Each row is a point. Each table stands for the endless flat space through its points: a line for two points, a plane for three, and so on. The two share one point or none. Which?

First, 3 rows:
[[-2.9 -2.0 -4.3  0.3]
 [-3.5 -0.9 -5.3 -0.4]
 [-0.5 -5.4 -2.3 -3.9]]
Second, 2 rows:
[[-3.7 -2.8 -5.1 -1.5]
 [-1.6 -3.1 -2.7  1.2]]
They share: [-2.3 -3.0 -3.5  0.3]

First, 2 rows:
[[ 2.7  0.4 -4.8  0.5 -4.2 -1.7 -0.8 -2.9]
 [ 3.1 -0.8 -2.4  1.7 -1.4 -3.3 -2.8 -2.5]]
Second, 3 rows:
[[ 6.1  0.8  0.0 -1.9 -3.0 -3.9 -2.1 -2.4]
 [ 0.9 -1.7 -5.7  3.2 -4.8 -3.5 -2.0 -0.5]
 [ 4.5  0.2 -1.4 -0.1 -1.8 -3.1 -2.3 -3.0]]
They share: [ 3.0 -0.5 -3.0  1.4 -2.1 -2.9 -2.3 -2.6]

First (2 x 12):
[[-0.9 -3.0  0.0 -0.4 -1.8 -3.6  0.2  0.3  5.4 -2.4  2.3 -2.1]
 [ 2.7 -1.8 -1.2 -4.6 -3.0  1.2 -4.0 -4.5  0.0  0.0  4.7  0.9]]
Second (3 x 12):
[[-1.1  0.3  0.9 -2.4 -4.9  2.4 -3.8 -3.5  6.0 -0.4  1.8 -2.9]
 [ 1.4 -4.7 -1.1 -3.6  1.8 -2.9 -1.4 -2.7 -1.7  0.7  4.9  1.8]
 [ 0.9 -3.1 -0.7 -3.0 -0.5 -1.6 -1.4 -2.5  0.8 -0.6  4.4 -0.1]]
They share: no point

First (3 x 18):
[[ 0.2 -0.4 -3.6  0.6 -3.6  2.0  0.4  0.7  1.1  0.8  1.2  1.0 -1.8  2.5
  -1.0 -0.9 -0.7 -1.0]
 [-0.6 -2.2 -2.0  1.4 -6.2  1.7 -0.1  1.6 -0.4  2.5  0.4  2.6 -0.6  0.9
  -0.5 -2.4 -0.1 -0.3]
 [ 0.2 -0.6 -2.0  3.0 -3.0  2.1  1.9  2.8  0.0 -0.3  2.8 -0.6 -3.0  2.5
  -4.1 -2.8 -3.3  0.9]]
Second, 3 rows:
[[-2.7 -2.4 -1.3 -1.0 -2.3  4.8  1.7  4.3 -1.5 -0.7  3.2 -2.6 -6.0  3.6
  -6.0 -2.8 -4.2  1.9]
 [ 1.7  1.1 -3.9  3.3 -4.0  1.1  1.6  1.1  2.1 -0.5  2.0  0.5 -1.1  2.7
  -1.8 -1.6 -1.7 -0.7]
 [-1.7 -1.7 -1.8  0.0 -2.5  3.9  1.6  3.5 -0.8 -0.5  2.9 -1.8 -4.9  3.3
  -5.0 -2.5 -3.6  1.3]]
They share: [ 0.3 -0.3 -2.8  2.0 -2.9  2.1  1.4  1.9  0.6 -0.1  2.3 -0.2 -2.7  2.7
 -3.0 -1.9 -2.4  0.1]
